Each row is a point. The ring and each string are closed loops that go straight from each point to the next, and from the last back to the first. Before rounding, they use only three directions, however many columns there are. Count how often each string passes through the ring. Passing back the other way cancels.

Ring (9 x 4)
[[ 0.35  0.39  0.19 -0.52]
 [ 0.18  0.38  0.51 -0.19]
 [-0.02  0.28  0.60  0.12]
 [-0.26  0.07  0.47  0.46]
 [-0.32 -0.16  0.09  0.65]
 [-0.15 -0.28 -0.32  0.54]
 [ 0.10 -0.21 -0.58  0.15]
 [ 0.25 -0.05 -0.57 -0.22]
 [ 0.37  0.24 -0.24 -0.58]]
String (23 x 4)
[[ 0.31  0.12  0.25  0.22]
 [ 0.12  0.13  0.23  0.13]
 [-0.23  0.24  0.38 -0.05]
 [-0.28  0.39  0.72 -0.07]
 [ 0.06  0.45  0.85 -0.03]
 [ 0.49  0.39  0.69  0.02]
 [ 0.33  0.24  0.27 -0.06]
 [ 0.08  0.24  0.11 -0.26]
 [ 0.19  0.43  0.06 -0.79]
 [-0.08  0.22 -0.09 -0.45]
 [ 0.20  0.09 -0.08 -0.08]
 [ 0.05  0.12 -0.20 -0.28]
 [-0.03  0.12 -0.45 -0.56]
 [ 0.16  0.06 -0.25 -0.17]
 [ 0.06  0.09 -0.42 -0.43]
 [ 0.29  0.13 -0.69 -0.78]
 [ 0.60  0.18 -0.51 -0.68]
 [ 0.52  0.32 -0.31 -0.82]
 [ 0.10  0.43 -0.07 -0.93]
 [-0.10  0.29  0.06 -0.46]
 [ 0.13  0.57  0.46 -0.72]
 [ 0.55  0.50  0.76 -0.18]
 [ 0.35  0.30  0.56  0.09]]
Times through: 2
String (29 x 4)
[[ 0.46  0.17  0.01 -0.15]
 [ 0.12  0.21  0.04 -0.27]
 [ 0.01  0.51  0.24 -0.83]
 [ 0.38  0.57  0.51 -0.65]
 [ 0.56  0.42  0.56 -0.18]
 [ 0.27  0.22  0.30  0.02]
 [-0.09  0.17  0.14 -0.08]
 [ 0.13  0.09  0.11  0.11]
 [-0.43  0.27  0.46 -0.07]
 [-0.42  0.25  0.77  0.31]
 [-0.34  0.12  0.78  0.66]
 [ 0.17 -0.01  0.33  0.60]
 [ 0.00 -0.01  0.17  0.40]
 [-0.39  0.00  0.11  0.27]
 [-0.49 -0.06  0.04  0.32]
 [-0.12 -0.07 -0.02  0.34]
 [-0.33 -0.09 -0.12  0.24]
 [-0.56 -0.34 -0.42  0.54]
 [-0.16 -0.52 -0.65  0.80]
 [ 0.21 -0.28 -0.43  0.50]
 [ 0.15 -0.05 -0.17  0.17]
 [ 0.06 -0.03 -0.22  0.06]
 [ 0.36 -0.06 -0.24  0.17]
 [-0.04  0.03 -0.29 -0.17]
 [ 0.04  0.03 -0.61 -0.50]
 [ 0.34  0.09 -0.71 -0.71]
 [ 0.61  0.16 -0.54 -0.66]
 [ 0.60  0.29 -0.42 -0.86]
 [ 0.70  0.22 -0.12 -0.37]]
Times through: 4
